Rows are points. The points of each table are mixes of a few directions, plus a little noise. Count the directions of each table, and those that both share. Where both have some left over, give the other angles between the two spaces (their principal angles), to ten degrees, smallest first.
In the rows, 128 means zero.

First:
[[135 184]
 [120  64]
 [123  86]
 [122  77]
 [134 173]
 [135 183]]
Second (6 x 2):
[[ 30  86]
 [174 148]
 [106 119]
 [164 143]
 [146 136]
 [149 137]]
Directions: first 1, second 1, shared 0; angles 60

First (7 x 4):
[[191 138  94 166]
 [200 140  89 171]
 [ 73 119 158  95]
 [167 134 107 151]
 [ 61 117 165  88]
 [146 131 118 139]
 [ 58 116 166  86]]
Second (6 x 4):
[[ 47 156  89 188]
 [160 186  89 139]
 [156  70 163 111]
 [156  76 166 102]
 [121 119 155  90]
 [128 162 105 138]]
Directions: first 1, second 3, shared 1

First:
[[124  99 165 150 135 132 129 176]
 [149 134 104  53 121  51 117  64]
 [ 97  96 160 165 143 117 135 143]
 [138 117 154 183 156 176 103 178]
 [177 134 105  34 127  41  95  69]
 [ 72 155  92 129  90 138 188  80]
 [123 130 131 156 138 152 123 137]
 [132 170  99 185 140 222 115 134]
 [140 102 165 174 158 154 100 182]
 [130 144 106  52  71  97 175 116]]
Second, 9 rows:
[[111  40 170 171 167 148 102 103]
 [101 146 105 115  95 149 119 126]
 [ 88 150  97 111  80 158 113 124]
 [104 132 115 122 105 147 117 124]
 [ 78 170  82 100  61 165 112 126]
 [194 146 147 128 172  75 164 148]
 [ 63 127 100 120  73 179  96 112]
 [218 110 178 149 215  59 169 146]
 [194 132 156 135 182  75 161 145]]
Directions: first 4, second 2, shared 0; angles 30, 60

First (11 x 12):
[[161 135  62 129 112 129 145 121  93 163 129 197]
 [206 159 107 125 146  68 150 129 210 185 156 170]
 [167 139  77 128 120 117 145 123 120 164 135 185]
 [150 131  76 129 113 133 141 122  93 153 127 181]
 [ 92 119 182 127 139 134 112 133 146  93 124  69]
 [ 49 103 207 129 134 161  98 135 118  59 111  34]
 [162 143 134 126 142  95 135 130 183 150 143 133]
 [110 125 170 127 139 124 118 132 155 108 129  85]
 [ 96 122 199 126 147 123 110 135 171  92 128  55]
 [113 115  68 131  98 169 133 120  34 129 110 177]
 [101 116 125 130 118 153 122 127  87 110 116 123]]
Second, 8 rows:
[[ 82 144 182  80 182 126 163  94 144  67 115 165]
 [120 112 114 121 128  77 117 149 144 116 138 149]
 [130 108 114 138  86 249 100 137  61 108  96  98]
 [ 94 149 178  93 171 158 161  91 130  83 110 147]
 [157 163 139 147 149  75 156 105 168 191 152 115]
 [116  94 101 122 106 115  98 163 117  99 127 144]
 [139 124 115 139 115 127 120 137 125 142 132 120]
 [187 130  81 184  87  98 109 150 135 219 154  87]]
Directions: first 2, second 3, shared 0; angles 30, 70

First (9 x 18):
[[155 106 153 148 168  99 132  58 207  74 124  21 213 165  77  84 127  36]
 [140 134  93 112 105 138 123 125 132 120 134 167  88 130 167 129 145 138]
 [137 140  79 104  91 146 120 140 116 130 136 199  60 123 187 138 150 160]
 [ 93 129 181 148 150 125 136 168  81 169 118 110 159 105  81 148  96 156]
 [108 135 140 130 124 135 130 163  88 159 125 152 115 109 125 149 117 165]
 [ 77 130 204 156 159 123 140 188  58 190 114 104 172  94  61 159  82 170]
 [169 112 109 128 140 112 125  55 212  64 132  69 164 168 125  85 148  48]
 [137 134  95 113 105 138 123 130 127 124 134 168  88 128 165 131 143 142]
 [138 133  97 114 108 136 123 126 131 122 133 161  93 130 162 129 143 137]]
Second (9 x 18):
[[155 130 125  78  97 173 140  99  93 104 117 118 120 122 127 131 139 102]
 [111  95 155 126 139 113 102 113 121 129 134 125 110 133 115 119 139 124]
 [172 228  84 133 111 168 208 142 167 145 139 151 159 110 159 140  78 135]
 [ 79   7 219  98 151  94  37  66  83 118 139 108  63 144  82 100 177 101]
 [168 174  48 117  88 169 166 174 108  97  85 117 176 123 154 156 132 134]
 [107  71 150 118 132 112  83 118  99 113 117 112 111 138 110 123 160 121]
 [110 127  56 195 138  82 112 227 140 118  84 118 186 141 145 152 143 176]
 [121 144 154 142 146 117 138 112 158 154 158 144 115 124 127 117 104 130]
 [129 176 162 145 151 124 165 100 183 173 179 159 112 116 133 113  79 130]]
Directions: first 2, second 3, shared 0; angles 70, 80

First, 11 rows:
[[169 168  98 159 100 156 179 187 161 150  79  50 155 152 103  99 146 170
  111  87  31 137 116 132]
 [152  96 163  53 129 190  96 109 154 132 169  76  92 133 187 114 103 185
   85  86 124 107 125 128]
 [113  66 179  45 145 158  64  60 118 115 203 142  73 117 196 145  93 147
  105 129 201 104 142 125]
 [ 82  89 157  97 166  87  69  67  91 100 179 228 103  96 153 159 112  70
  152 176 240 118 135 123]
 [ 83 123 113 191 114  81 152 104  82 125 119 176 139 131  80 168 135  90
  168 184 157 145 158 127]
 [190 169 120  88 152 159 119 195 188 134 101  86 145 121 155  69 140 146
   94  63  74 117  73 131]
 [ 91 153  88 231 101  71 185 136  88 132  84 160 164 138  48 158 150  88
  176 182 115 158 155 127]
 [167 164 114 119 139 139 134 179 164 133  99 102 147 127 133  91 141 133
  112  90  84 127  92 130]
 [146 118 128 134  79 189 168 130 140 152 127  26 118 167 124 129 118 210
   97 100  55 130 156 130]
 [139 153 124 110 174  95  95 156 143 111 119 188 144  96 140 104 141  73
  137 124 161 123  85 127]
 [ 76 109 122 181 111  87 144  87  78 123 133 175 129 130  88 174 127  98
  165 188 167 142 167 126]]
Second:
[[106 133 110 140  45 153 192 147  96 148 106  38 155 162  71 130 134 171
  100 137  86 157 171 161]
 [126 105 151  91 151 133  90 100 131 119 160 152 104 116 164 132 114 125
  124 127 166 114 122 121]
 [114 152 105 102  44 154 186 182 104 144  96  32 176 150  68  98 144 155
   77 123  95 162 150 179]
 [135 117 133 182 174 106 110  92 142 123 138 186  99 125 151 159 122 115
  175 138 127 110 123  86]
 [111 148 102 129  40 153 198 171 100 148  93  31 170 159  61 113 142 164
   89 130  83 162 161 171]
 [119 135 130  53  87 153 132 161 115 129 128  74 152 127 117  94 131 138
   74 115 144 143 128 171]
 [143 115 152 105 204 109  63 100 153 109 158 209  97  98 189 130 118  94
  150 121 174  98  92 100]
 [138  84 166 149 226 104  52  46 152 109 182 242  58 104 209 172 101 104
  186 138 178  83 110  65]
 [157 166 104 198 181  85 129 153 159 124  91 188 141 116 124 125 149  86
  175 125  97 122  91  96]]
Directions: first 3, second 3, shared 2; angles 60

First:
[[104 119 126 122 110 165 140 125 142 132 121 125  95 110 112 105 124 126
  148 116 154 167 127 118  96 134 106 134 121 133 105 100]
 [149 121  98 152 128 131 122 163 150 129 149 147 180 145 125 169 135 123
  133 119  91 125 138 108 164 112 117 163 131 137 138 120]
 [114 123 109 129 121 133 126 129 130 146 106 143 115 133 121 101 112 151
  145  90 114 127 142 135 110  95  88 129 113 113 138 120]
 [130 119 149 116 109 160 128 118 125 105 143 105  97 103 144 128 146 112
  115 173 168 159 111 131 121 163 160 121 130 157 118 118]
 [134 137 154 183 102  74  70 126  73 106 131  78 110 107 249  66 140 143
  129 198  95  36 132 193 141 111 199  67 164 137 200 248]
 [136 134 139  78 134 137 148  87 132 146 113 106 111 130  97 102 130 142
   97 124 154 131 138 143 125 134 126 112 104 117 144 118]
 [133 116 135  80 134 150 135 104 115 120 112 154  94 133 106 147 123 140
  101 120 161 168 113 135 114 135 110 125  97 131 115  77]
 [126 136 120 138 139 141 158 150 173 136 156 121 174 129  80 162 136  91
  143 120 131 152 130  76 141 156 128 166 146 132  87 106]
 [126 147 123 153 176  60 124 149 112 131 120 173 176 161 118 170 106 123
  141  92  84  87 121 112 140 111 117 134 146  97 107 144]]
Second:
[[162 145 169  85 154  97 132  88 100 121 137  91 128 131 134 156 146 125
   69 192 154 106 107 145 156 180 188 101 133 139 130 147]
 [134 125 130 140 133 144 141 147 153 106 154 139 159 126 113 157 140  89
  129 129 137 148 125 101 142 140 147 147 137 135 113 114]
 [131 152 152 128 166  84 142 118 123 119 133 126 159 138 114 137 128 101
  117 127 129  94 125 121 139 143 163 113 146 104 118 158]
 [118 120 105 164 119 126 112 159 129 127 128 152 139 133 146 130 119 134
  157 108  96 123 134 123 126  99 105 142 134 127 131 132]
 [123 103 131  93  77 235 157 113 175 120 149  87  85  86 100 101 156 107
  120 155 200 216 132 113 109 165 132 145 105 167 119  71]
 [120 133 118 167 142  87 107 159 108 129 126 156 145 141 150 157 111 135
  155 119  87 105 116 119 129 117 115 137 150 123 108 143]
 [ 89 133 116 137 135 108 126 132 113 157  94 150  97 131 117 113  94 158
  169  86 113 131 121 121  83 114  71 130 129 109  89 114]
 [149 125 120 123 152 119 132 141 133 114 138 166 167 151 109 180 130 114
  112 112 116 132 124 114 154 123 127 146 121 124 124 107]
 [126 116 112 115  77 153 105  95 118 157  94  87  73 112 170  19 127 190
  123 125 119  97 168 194 113  73 105  91  95 122 219 166]]
Directions: first 6, second 6, shared 5; angles 50

First:
[[105  88 125 126 157 102 152  97 145 138 138 154 110 122 145 134 160 147
  123 143 147 158 146 140 139 145 106 155 121 152 127 114]
 [109  96 126 127 153 106 149 103 141 137 136 149 113 123 143 132 155 144
  125 141 142 152 143 138 137 140 110 150 123 147 128 117]
 [112 101 126 127 149 111 145 106 140 134 133 145 116 124 139 130 149 141
  125 139 140 149 141 135 135 138 112 147 124 143 128 118]
 [111  98 125 127 151 109 147 104 141 136 134 148 114 123 141 131 151 142
  124 139 141 150 142 138 134 140 112 149 123 146 128 117]
 [198 249 138 133  37 206  54 224  77  97 101  50 183 147  78 113  32  69
  141  81  74  36  71  90  96  81 196  46 149  59 129 171]
 [157 176 133 130  92 159  97 166 107 116 117  97 151 136 108 123  90 104
  133 108 107  91 105 113 116 109 156  95 136 100 129 145]
 [126 124 128 128 131 125 129 126 129 128 129 129 127 129 129 129 130 130
  128 130 129 131 128 129 128 129 127 130 127 130 128 127]
 [127 125 128 128 130 127 130 126 130 128 129 129 127 128 129 128 130 129
  128 129 130 130 130 128 128 129 127 130 127 129 129 128]
 [109  95 125 126 154 105 149 101 142 138 136 150 113 123 142 132 154 144
  124 142 144 154 144 138 136 141 110 151 122 148 127 116]]
Second, 9 rows:
[[124 114 138 151 149 163  61 116 148 142 144 159 129 127  89 148 129 122
  162  72  80 174 146 163 137 177 160 134 127 110 134 126]
 [109  95 111 126 153  78 154 101 145 118 162 142 114 121 131 131 159 117
  119 158 164 162 137 160 143 137  95 137 135 133 116  98]
 [133 135 109 118 124  93 146 133 122 110 150 123 121 124 123 138 124  99
  122 145 165 128 109 133 122 117 110 110 143 114 122 124]
 [136 145 155 131 129 163 155 129 124 160  82 110 137 128 158 101 120 176
  132 136 114 112 148  78 147 123 124 140  91 151 123 136]
 [139 134  91 104 138  58 171 136 114 115 159 153  84 115 120 196 110  84
  137 130 215 150  79 106  87 130  90  99 149 110 135 157]
 [133 135 151 156 133 179  72 124 144 140 126 123 156 132  99 106 125 133
  152  97  67 149 158 152 161 157 157 128 113 112 117 109]
 [121 127 130 107  92 139 148 147 104 120  88 116 128 140 170 112 127 157
   87 146 122  53 109  98  88  77 145 148 140 164 153 155]
 [141 149 153 155 135 168  98 124 142 143 127 106 160 129 106  96 121 133
  153 117  87 152 162 138 178 152 137 118 102 109 102 101]
 [117 118 115 106 100 113 146 142 110 105 115 122 123 137 155 124 134 133
   89 151 139  71 104 122  90  84 134 140 153 151 148 144]]
Directions: first 1, second 5, shared 1
